Each row is a point. To make a cloud, some directions were put in groups of two or more. Within a group, all points are equally far from the middle, so they leave a hole (a ring in 2 directions, a hollow ball in 3). The other directions are filled evenly. Then the cloud was stretched, turned, moved and blurred a little. How many holes are there, and how many directions does each take, smallest first?
(in the rows, 128 means zero)

Cloud (13 x 2):
[[171 128]
 [162  98]
 [152 106]
 [ 99 127]
 [166 112]
 [182 128]
 [140 126]
 [110 131]
 [128  94]
 [176 148]
 [156 156]
 [164  90]
 [159 143]]
Holes: 0

Cloud (19 x 3):
[[142 118  91]
 [ 72 132 138]
 [ 81 130 109]
 [123 161 116]
 [163 146 131]
 [ 97 154 150]
 [153 147 108]
 [ 82  97 156]
 [ 70  98 126]
 [ 71 124 146]
 [131 164 129]
 [162 106 147]
 [ 93  94  99]
 [105 143 101]
 [101 126  94]
 [103 134  96]
 [123  98  90]
 [106 159 146]
 [102  85 158]]
Holes: 1 (3)

Cloud, 31 rows:
[[162 175 113 128]
 [137 151 118 170]
 [101 123  84 126]
 [151 104 109 132]
 [104 134  82 106]
 [163 129  92 135]
 [125  86 113 155]
 [112 103  93 153]
 [161 180  90 108]
 [ 86 116 129  75]
 [116 148  96 162]
 [167 177  94 120]
 [ 83  87 128 125]
 [155 111  98 145]
 [154 111 106 117]
 [133  94 137 137]
 [166 169  85 114]
 [162 181  96 112]
 [150 154 136 139]
 [ 93  82 128 142]
 [ 81  93 120 113]
 [ 97 127 135  67]
 [143 142 144 140]
 [140 134 148 118]
 [160 156  82 104]
 [133 166  78  91]
 [147 144  94 173]
 [ 88 101 104 112]
 [130 118 126  79]
 [133 121 150 142]
 [ 96  86 141 145]]
Holes: 2 (2, 2)

Cloud, 54 rows:
[[106 145 101 114 142 150]
 [100  97 128 153 132 133]
 [164 141 108 121 130 180]
 [135 165 168 142  82 120]
 [125  82 174 105 102 138]
 [170 116 128 121 114 155]
 [128  87  86 115 143 103]
 [152 141 129 164 182 144]
 [180 118 166 134 115 150]
 [125 151 138 152 103  82]
 [153 124 167 157 172 134]
 [167 158 164 131  88 142]
 [130 178 143 154 136 128]
 [153 147 158 105 125 129]
 [169 138 184 169 144 137]
 [146 169 100 137 159 185]
 [170 150 144 154  91 159]
 [146 126 125 162  96 143]
 [ 98  82 142  82 130 129]
 [132 129 119  99  91 141]
 [151 143 153 152  91  95]
 [114  89 197 114  82 103]
 [106 107 164 110  91 147]
 [141 121 201 122 107 177]
 [152 166 150 140  83 152]
 [ 79 119 151 138 146 108]
 [104 130 145 110 182 154]
 [101  81 169  91 124  96]
 [116  92  96 141 157  96]
 [128 152 150 122 136 105]
 [113  78 172  94  98 123]
 [103 129 132 106 136 168]
 [173 143 170 165  95 140]
 [149 108 136 148  83 135]
 [135 179 136 142 120 179]
 [ 98 117 194 128  95  84]
 [ 85 125 148 139 151 128]
 [ 95 117 128  95 165 138]
 [134 175 118 149 127 167]
 [ 79  91 123  84 141  95]
 [ 90 112 129 107 137 152]
 [133  81 165 113 108 145]
 [151 138 128  93 117 160]
 [121 167 105 142 148 152]
 [109 144 190 155 113 145]
 [152  86 132 117 105 111]
 [133 159  96 135 169 152]
 [175 171 163 158  94 156]
 [116  88 185 100 124 110]
 [124 125 140 174 151 147]
 [151 129 138 157 169 123]
 [128 131 169 161 134 180]
 [135 151  95 149 166 137]
 [141 101 101 129 168 147]]
Holes: 2 (2, 3)

Cloud, 48 rows:
[[154  91 187 148 161 112]
 [139  79 150 160  89 143]
 [140 104 141  77 134 141]
 [157 126 161 117 152  86]
 [124 146 127 171 138 136]
 [ 97  92 176 140 168 129]
 [111 118 125 102 152 109]
 [ 76 136 142 126 112 119]
 [187 102 176 150 145 157]
 [122 139  97 132 157 104]
 [124 126 169 163 173 124]
 [127 159 130 126 103 146]
 [164 151  97 115 144 158]
 [167 165 133 107 114 117]
 [128 164 176 117 183  84]
 [137 181  80 126 108 142]
 [151  86 169 168  82 142]
 [158 103 180 130 159  97]
 [155 107 126 118  82 170]
 [174 154  84 110 141 157]
 [ 92 120 165 104 135 145]
 [119 119 105  98  97 171]
 [103 136 118  97 106 123]
 [159  96 158 131  70 136]
 [185 106  99 110 114 163]
 [131 153 163 139 104 147]
 [145 130 161 106 104 140]
 [137 135 111 167 147 132]
 [134 155 139 108 148  83]
 [186 111 108 147 159 156]
 [110 138 159 127 142  92]
 [156 142 142  96 132 133]
 [194 110 150 142 139 115]
 [127 144  98 111 108  96]
 [128  83 158 130 130 119]
 [134  92 170 145 123 187]
 [182 147 154 123  92 108]
 [168  96 162 151  88 164]
 [112 127 154 140 134 165]
 [180 111 132 133 115 165]
 [ 90 129 143 102 124 133]
 [155  62 184 137 114 142]
 [140 113 169 123  81 108]
 [169 117 122 158  84 163]
 [141  90 140 172  99 159]
 [181 132 128 151 110 157]
 [116  72 156 154 142 148]
 [132 122 113 172 114 162]]
Holes: 1 (3)

Cloud (82 x 8):
[[140 180 106 122  82 149 143 152]
 [174 122 133  92  60  93 129 117]
 [121 130 126  96  90  80 132  91]
 [150 142  75 137 126 101 173 129]
 [128 127 119 171 168 148 135 144]
 [151 124 134  97 110 175 107  94]
 [145 110 109 134 104 123 158  70]
 [106 133  92 160 124 105 177 142]
 [149 153  77 115 126  83 152 136]
 [133  94 147 129 113 124 196 102]
 [143 154  92 147  84 127 148 169]
 [125 118 117 158  65 146 161 129]
 [131  92 101 144 122 146 191 161]
 [101 128 107 107  67 110 108 138]
 [ 95 154 102 151  82 142 151 138]
 [185 155 122 117 122 127 102 109]
 [175 159 109 107  66 118 146  97]
 [104  87  97 121 133 133 150  91]
 [126 139 170 102 112 131  80 108]
 [131 131  80  94  79 121 119 110]
 [152 109 116  90 125  91 183 159]
 [ 84 117 126 144 128 176 154 168]
 [126 170  79 126 118 122 138 170]
 [150 164  88 133 108 151 137  99]
 [133 155 167  93  88 161 131  86]
 [ 96 159 108 166 120 161 156 141]
 [126 134 179 103 104 130 101 137]
 [113 140  98 169  85 145 138 159]
 [158 102 110 102 111  75 134 138]
 [127 149 117  97 157 128 140 108]
 [121 117 113  75 147 118 135 135]
 [111  82 119 131 160 114 175 126]
 [107  73 141 142 152 136 131 129]
 [182 119 105  85  93  99 153  81]
 [154 157 117 140 144 119 154 112]
 [ 83 138 124 194 130 142 145 145]
 [106 139 113 175 125 128 156 113]
 [132  88  99 151 142  91 161 138]
 [140 136 107 161 153 171 142 124]
 [140 143 157  69 106 124 103 128]
 [154 113 140 144 140 147 178 161]
 [128 141 115 129 104 123  65 115]
 [173 186 109  90  95 115 138 140]
 [135  82 115  99 121 132 109  95]
 [ 75 124 115 171 113 130 101 131]
 [ 88  84 100 158 125 130 168 161]
 [158 111 125  91 141 124 181  96]
 [124  90 124 170 107 133 137  86]
 [123 109  76  99 121 128 176 145]
 [136 158 139  92  62 101 107  85]
 [109 110 152  70 113 110 125 120]
 [176 155  80 123 126  96 134 143]
 [ 86 105 141 113 151 122 159 134]
 [147 161  79 132 146 111 144 159]
 [ 91 107 135 130  84 127 196 154]
 [ 93 131 184 161 111 159 108 111]
 [136  88 122 152 132 136 198 160]
 [116  91 100 140 123 152 187 110]
 [ 82 132 145 172 151 151 137 125]
 [127 119 135  64 115 110 128 144]
 [110 128 174 100 102 161  92  83]
 [164 131  74 145 107 128 155 119]
 [ 98 132 178 168 118 141 113 152]
 [129 112  94  90 108 132 180  94]
 [149  96  94 116 134 156 155 133]
 [117 114 147 136  97 177 154 160]
 [106 104 186 122 110 157 138  85]
 [155 154 176 126  96 141 119  96]
 [129  99  95 132 118 111 100  98]
 [147 138 108 157  84 155 116 103]
 [164 157 145 128  76 145  91 113]
 [123 179 112 106  88 154 127 103]
 [169 163 124 103  78  82 126 143]
 [144 169 157 103  67 147  94  94]
 [122 133 127 151 138 110  95 102]
 [123 103 108  83 117  88 147 154]
 [111 124 126 104 100 169 140 157]
 [ 97  88 156 116  76 141 117 133]
 [173 115  96  71 103 136 161 108]
 [ 72 138 123 174 139 141 117 152]
 [139 136  97  95  84  78 152 164]
 [182 128 120 139 100  92 146 119]]
Holes: 2 (2, 6)
